Rows are points. Before rounding, the points of a table are all equally far from one centre. They may lie mostly on one side of it. Write the centre, to within rounding.
In the rows, 128 means zero.

Points (6 x 3):
[[142  84 132]
 [134 106 143]
 [195 145 108]
 [163  69 146]
 [207 138 109]
 [142 131 156]]
Centre: [180 111 137]

Points (14 x 8):
[[187 130 117 111  65 135 164 126]
 [146 129 100  82 129 110  93 112]
 [177 142 183 157 142 134 152 200]
 [138 129 180 176 124 142 170 157]
 [120 161 159 117  67 107 149 201]
 [101 177 157 148 110 137 176 103]
 [134 114 128 129 113 155 201 162]
 [110 145 120 118 193 115 154 189]
 [125 151 135 157 172 101 174 207]
 [166 173 152 117 101  91  65 143]
 [130 118 138 180  84 100 130 177]
 [155 215 155  70 125  91 117 140]
 [ 92 149 132 144 172 152 145 186]
 [114 152 127 163 190 111 176 140]]
Centre: [151 167 124 129 126 119 140 153]

Points (19 x 12):
[[202 167 150 133 135 164 113  86 153  58 148  69]
 [165  91 124 171 154  97 158 155 152 114 128  74]
 [191 141 140 184 134  95 126 109 146  51 113  96]
 [205 105 104 152 201 168 161  82 140 116  92 105]
 [146 118 142 171 144 152 159 103 123 148 131  46]
 [200 151 137 181 152 117 108  48 124  88 125  74]
 [107 130 118 116 117 109 119  79 164 131 131 108]
 [151  80 137 139 188 188 112 104 139 116 133 132]
 [106 167  98 136 129 123 132  97 140 113 105 116]
 [168  79 101 171 155 177 150 134 167 109 116 140]
 [172  91 122 153 149 168 108  87 188  99  67  62]
 [145  76 116 125 188 161  79 112 151 133 131 100]
 [148 101 142 177 175 138 165  79 122  94 106  60]
 [126 128 120 166 192 106  87  75 154  88 110  87]
 [195 113 122 167 213 162 109 128 131 134 146  82]
 [141 111  59 134 176 107 137  84 182  92 141  70]
 [154 108  79 142 140 132 181 147 175 123 111  87]
 [161 135 152 109 123 165 110 133 127 138 162 109]
 [174 108 103 122 130 201 121  99 175  92  77 105]]
Centre: [172 125 117 145 150 141 125 100 155 107 129  95]

Points (24 x 20):
[[126 114 181 109  98 115  80 136 138 123 149 187  97 223 137 141  93 140
  149  70]
 [114 144 211  85 134  79  93  81 157 160  84 184 128 215 152 113 112 128
  154 135]
 [132 111 158  78  84 105  97  90 151 197 105 148 138 185 114 160  95 137
  200 114]
 [184 127 126  64 136  81 150 114 152 128 171 118 137 156 125 165 124 156
  170  83]
 [148 122 134  97  86 120  82  94 142 153 170 163 167 207 145 139  93 189
  169 100]
 [142 121 140  46  84 131 102 120 171 137 124 126 138 194 174 130 109 118
  167  83]
 [136 146 178  94 109 106 104  77 139 185 142 154  83 177 117 158 152 156
  178  61]
 [144 101 125  60  94  98 100 121 200 169 164 121 144 163 149 151 125 158
  158  92]
 [131 103 164 125 106  80  69 104 195 156 161 105 159 147 134 136  93 131
  141 131]
 [108 136 180  72 113  96  97 100 185 142 137 143 164 169 173 167  93 120
  155  72]
 [126  92 154  86 114 108  89 115 198 178 127  99 124 159 115 137 101 137
  146  80]
 [116 119 147 114 131 113  66 133 125 143 116 121 137 131 145 128  98 120
  208 153]
 [153 125 158  59 143  95 117  95 159 140 130 146 175 177 156 173  86 109
  144  84]
 [136 133 178  72 121 109  93 111 165 152 129 172 156 121 179 116  89 146
  164  79]
 [110 104 179  51  67 112  68 117 178 115  94 122 125 189 144 160 132 171
  193 131]
 [132 114 100  52 143 109  84  57 141 154 133 137 129 168 179 148  90 163
  160 101]
 [139 108 181  28 137  46  96 111 151 149 128 100 124 157 153 135 102 172
  187  82]
 [135 109 135 105 146 134 119  81 139 185 171 104 138 180 141 145 102 129
  148  97]
 [130 103 167  69 140  59  86 115 192 131  86 103 158 156 138 134  99 122
  180  96]
 [149  99 143  66 122  81  56  93 169 101 104 126 147 147 136 140  77 164
  145  66]
 [101 128 138  90 110 132  83 132 138 143 126 159 186 165 175 125 124 117
  142  86]
 [148 112 133  74 123 104 124  92 153  88 122 124 174 213 118 124  87 140
  182  72]
 [127 118 148  37 108  94  68  96 154 138 162 147 152 145 139 146  89 174
  136  69]
 [122 133 135  85 101  68 109 104 157 193 139 141 130 118 108 119  91 170
  164  96]]
Centre: [125 104 161  98 115  85 113  95 133 120 126 143 123 169 141 132 134 155
 152 119]
